Each point is reached from the start by the listed moves, each made 0, 1 or 2 times, or once backwards (-1), plus a little noise. Say if it took an odd or an even number of moves. Then give how often each move was made.
In the rows, 100 means zero.

Moves:
(1): 127,84,125
(2): 124,102,67
(3): 124,136,104
Start: 93,109,103
Points:
18,87,107 -> odd (-1, -1, -1)
89,92,6 -> even (-1, 2, -1)
195,115,124 -> even (2, 1, 1)

Moves:
(1): 104,117,100,85,96,86,95,100,112,106,109,119,98,98,100
(2): 108,112,104,109,102,113,99,102,86,95,89,98,106,94,112
(3): 99,98,100,102,108,91,107,97,98,100,91,102,90,104,106
(4): 96,99,110,108,104,98,105,110,93,97,101,106,112,103,100
(5): 109,98,102,106,99,109,112,104,111,95,99,110,107,103,97
(6): 97,108,109,112,109,98,113,86,104,97,108,100,98,96,105
(7): 99,101,102,80,93,104,118,106,94,89,106,96,92,99,98
(8): 90,82,108,94,102,109,102,114,107,117,94,115,99,98,109
(9): 87,103,98,102,101,100,99,100,95,86,86,103,93,90,88
(10): 106,99,110,92,91,99,101,93,97,93,97,102,99,106,101
(11): 106,103,105,98,92,96,109,96,98,115,94,90,104,91,89
(12): 79,106,104,107,87,98,109,103,92,113,107,95,98,106,112
Start: 104,102,104,106,95,103,104,93,99,91,106,100,106,93,106
Points:
90,169,132,35,41,93,127,71,77,66,129,113,72,79,119 -> odd (2, 1, -1, -1, -1, 1, 2, 0, 1, 2, 0, 1)
83,79,169,117,74,162,169,98,88,90,106,111,112,94,151 -> even (-1, 1, -1, 0, 1, 2, 1, 2, 0, 2, 0, 1)
122,115,132,179,129,113,166,89,73,44,85,98,128,106,119 -> even (-1, 1, 2, 2, 2, 1, 0, -1, 0, 0, 0, 0)
78,116,158,58,34,115,136,93,88,158,131,106,97,94,163 -> odd (1, 1, -1, -1, -1, 1, 1, 2, -1, 2, 1, 2)
52,170,109,151,73,63,125,63,87,123,101,82,101,60,79 -> odd (1, 0, 0, 0, 0, 1, -1, -1, 2, -1, 2, 2)
77,128,145,84,65,56,185,78,54,90,131,59,94,98,86 -> odd (0, -1, 1, 2, -1, 1, 2, -1, 0, 1, 2, 1)
124,135,138,158,140,104,138,67,83,5,92,126,117,92,109 -> even (0, 1, 1, 2, 1, 2, 0, -1, 1, 1, -1, -1)

Moves:
(1): 90,94,109,105,100,97,97,102,89,106,88,96,101,98,105,87,104,101,70,100,108,112,106,104,95,96
(2): 109,85,103,106,96,107,97,106,100,101,112,92,87,102,100,104,94,93,112,98,99,98,107,104,112,103
(3): 103,104,104,107,93,94,107,103,96,92,92,104,101,106,93,97,108,108,102,100,109,110,97,95,95,101
(4): 100,101,107,104,93,99,96,96,107,102,101,94,95,98,109,98,102,103,98,89,92,110,104,105,105,105
(5): 110,92,97,105,104,110,102,101,101,106,104,91,100,104,102,99,94,99,97,109,101,100,108,98,99,99
(6): 111,93,110,95,108,93,83,99,98,86,106,97,94,112,75,125,95,96,101,85,105,99,96,105,109,104
(7): 105,115,101,94,99,100,100,110,96,95,91,101,98,97,103,90,93,100,98,93,106,103,95,95,98,109
(8): 98,100,97,99,102,94,99,99,83,99,102,83,101,99,104,107,94,107,94,107,88,96,88,89,88,98
(9): 88,99,100,92,105,104,93,95,114,86,112,102,95,99,98,103,105,97,105,99,106,100,96,98,99,100
(10): 85,106,101,96,97,95,105,101,105,114,79,102,102,104,89,102,113,107,100,95,111,133,102,98,100,109
(11): 104,100,105,88,108,80,111,101,104,100,104,119,108,103,81,104,89,107,107,109,112,113,106,95,102,105
(12): 98,98,99,99,103,95,99,104,105,99,89,100,99,105,105,89,112,98,89,93,98,101,91,110,109,94
(13): 97,111,105,92,106,94,89,100,102,88,103,104,93,99,84,87,109,100,106,87,95,91,104,100,101,95
(14): 102,94,113,114,106,101,108,100,105,101,100,113,101,111,100,82,93,84,99,100,92,105,81,98,104,96
(15): 105,102,106,93,97,97,94,105,105,95,101,101,94,96,105,106,106,96,92,106,94,95,99,96,110,86
(16): 107,114,95,91,110,103,96,93,93,88,108,96,98,85,88,94,92,101,111,107,115,98,100,112,110,115
(17): 99,85,87,106,98,110,86,101,107,100,101,101,98,95,88,103,100,109,90,90,96,109,101,111,101,96
(18): 108,98,91,97,94,97,92,102,84,103,105,107,100,102,99,105,109,96,101,85,101,93,91,90,99,117
(19): 85,90,100,109,89,98,98,92,108,96,91,101,91,104,95,94,89,94,104,110,99,110,97,97,104,109
(20): 98,106,107,96,99,97,102,109,94,102,97,104,97,106,106,105,103,106,106,103,96,107,95,97,98,107
(21): 101,100,99,99,113,89,107,100,98,96,94,103,92,88,102,112,99,100,99,104,102,94,102,98,94,98
(22): 98,120,102,108,97,90,91,105,108,103,107,102,93,107,96,101,104,98,92,101,96,99,104,99,96,108
(23): 99,99,97,115,107,109,88,94,115,109,98,97,122,86,106,90,104,100,105,105,97,102,101,94,106,99
(24): 106,82,106,100,102,96,117,113,101,112,106,109,98,100,96,108,109,108,102,93,89,93,91,98,105,112
Start: 112,101,91,90,103,92,111,102,87,98,98,112,97,109,89,105,100,102,107,102,92,92,103,97,102,100
Points:
173,139,131,124,120,73,135,121,128,56,85,142,30,121,53,71,78,93,108,95,85,122,104,121,125,95 -> odd (-1, 0, 2, 2, 2, 0, 1, -1, -1, 0, 0, 0, 1, 2, 1, 1, 1, -1, 0, 0, 2, 1, -1, 0)
103,61,114,75,101,37,173,125,35,129,32,136,72,63,134,94,176,117,54,122,116,127,55,96,141,158 -> even (2, 0, 1, 1, 0, -1, -1, 0, 0, 1, 0, 2, -1, 0, 2, 2, -1, 2, 1, 1, 2, -1, 0, 2)
60,29,145,146,107,108,106,118,165,131,14,148,70,87,82,82,141,102,61,76,48,187,89,98,128,59 -> odd (1, 0, 0, 1, 0, 0, 0, -1, 0, 2, -1, -1, 1, 2, 2, -1, 2, -1, 1, 1, 2, -1, 1, 1)
106,80,178,130,124,48,105,119,105,100,69,145,124,195,36,93,128,77,51,130,136,186,57,77,130,98 -> even (2, 0, 2, -1, 1, 2, -1, 0, 1, 1, 1, 1, -1, 2, 1, 0, -1, 0, 0, 1, -1, 1, 1, 0)
80,95,167,96,135,109,101,106,116,93,146,88,39,100,100,76,106,87,93,148,66,90,102,106,128,135 -> even (2, 0, -1, 1, 2, 0, -1, 0, 2, 0, -1, -1, 1, 1, 1, 2, -1, -1, 1, 2, 0, 1, 0, 2)
104,125,101,126,65,120,108,112,119,163,66,99,97,150,161,51,176,55,74,89,91,151,103,115,142,95 -> even (0, 1, 0, 1, 1, -1, -1, -1, 0, 2, -1, 2, -1, 1, 1, 0, -1, 1, -1, 0, -1, 1, 0, -1)

Moves:
(1): 96,100,96,109,91,97,92,93,104,106,103,100,97,106,106,104,109,97,95,102,96,96,101,104,94
(2): 87,100,113,108,107,102,93,102,90,100,100,98,100,110,95,102,109,98,92,118,101,115,96,92,116
(3): 103,92,111,93,101,98,96,99,88,106,92,93,88,103,97,111,99,92,93,95,98,108,99,108,109
(4): 101,111,89,92,95,102,104,111,108,99,93,93,112,86,98,80,105,102,104,100,98,97,94,106,90
(5): 97,98,105,99,102,98,102,96,100,96,102,95,106,92,96,94,100,100,108,97,96,103,105,108,106
(6): 101,101,96,88,93,101,97,111,110,93,98,101,110,103,107,113,99,86,89,112,105,97,116,104,94
(7): 103,93,95,93,96,100,102,97,98,94,102,100,108,96,98,105,109,101,91,89,105,108,79,96,102
(8): 95,106,98,109,89,95,101,91,99,100,100,93,85,111,108,100,99,106,120,88,97,98,91,88,104
(9): 92,100,99,103,104,99,106,92,102,98,89,104,103,100,106,96,101,95,89,98,104,96,101,99,96
(10): 88,102,96,98,108,121,95,95,104,105,95,105,99,114,90,97,108,98,115,97,109,105,108,94,99
(11): 104,97,84,95,102,90,102,97,107,97,113,102,98,90,98,107,96,94,101,107,105,94,98,100,103
(12): 101,99,96,98,101,104,99,110,102,89,101,93,97,93,103,102,87,99,98,89,97,93,104,92,114
(13): 94,105,101,94,97,99,98,103,95,95,100,106,102,95,103,95,98,98,105,96,94,91,101,101,101
(14): 97,98,95,97,103,105,108,97,93,99,117,92,101,95,100,93,100,105,115,90,106,109,109,99,101
(15): 105,98,107,96,85,98,95,101,108,95,92,100,94,95,118,90,99,99,97,97,98,82,105,86,95
(16): 109,93,92,91,114,117,113,99,90,105,104,99,105,103,117,80,94,100,104,84,99,89,95,91,102
(17): 109,100,109,93,101,91,84,92,93,112,94,99,88,104,102,95,108,112,103,105,80,124,92,100,117
(18): 108,92,88,105,108,91,97,103,101,93,112,96,99,102,97,99,103,101,104,101,110,109,104,104,100
(19): 100,95,97,103,102,100,102,92,103,95,110,101,94,106,95,95,99,97,103,94,93,98,100,103,87
(20): 113,117,86,104,96,90,100,79,89,97,101,105,100,92,91,99,104,99,111,109,102,110,106,98,109
(21): 90,95,101,95,103,92,90,104,97,94,105,101,106,97,91,105,105,102,96,109,90,88,98,89,93
(22): 103,106,109,106,105,93,104,93,103,95,99,92,101,96,113,94,107,105,91,105,107,95,105,108,96
(23): 102,107,88,96,99,95,110,103,103,97,99,114,105,94,89,108,106,96,100,108,101,102,100,101,109
(24): 101,108,103,97,103,93,95,107,107,100,109,102,111,100,96,98,92,97,93,108,100,90,109,91,98
Start: 100,87,100,102,95,83,107,96,119,88,101,95,123,109,93,99,102,111,102,104,95,94,102,104,86
Points:
100,129,80,61,107,21,100,144,145,40,116,88,191,63,71,105,135,103,43,191,62,88,118,120,91 -> odd (0, 1, 0, 2, 0, 2, 0, 0, 0, -1, 0, 1, 0, 0, -1, 0, 1, 0, 1, 0, 2, 2, 2, 1)
99,78,37,141,82,87,92,11,124,99,112,63,58,169,132,94,141,99,147,55,159,133,105,70,82 -> even (2, 0, 1, 0, -1, 0, 1, 2, 2, 2, 1, 0, -1, 1, 1, 0, 0, 2, 0, 1, -1, 0, -1, 0)
100,128,48,126,140,56,100,72,143,45,172,67,127,105,26,96,120,87,134,128,139,153,173,138,123 -> even (1, 1, 1, 1, 1, 0, 0, 0, 0, 2, 1, 2, 0, 1, -1, -1, 0, 2, 2, 1, -1, 2, 1, 2)
150,145,27,93,75,51,175,75,164,48,124,70,123,49,172,34,30,121,120,52,117,5,109,32,90 -> even (-1, -1, -1, 1, -1, 0, 0, 2, 2, -1, 2, 2, -1, 1, 1, 1, 0, -1, 0, 1, -1, 1, 0, 2)
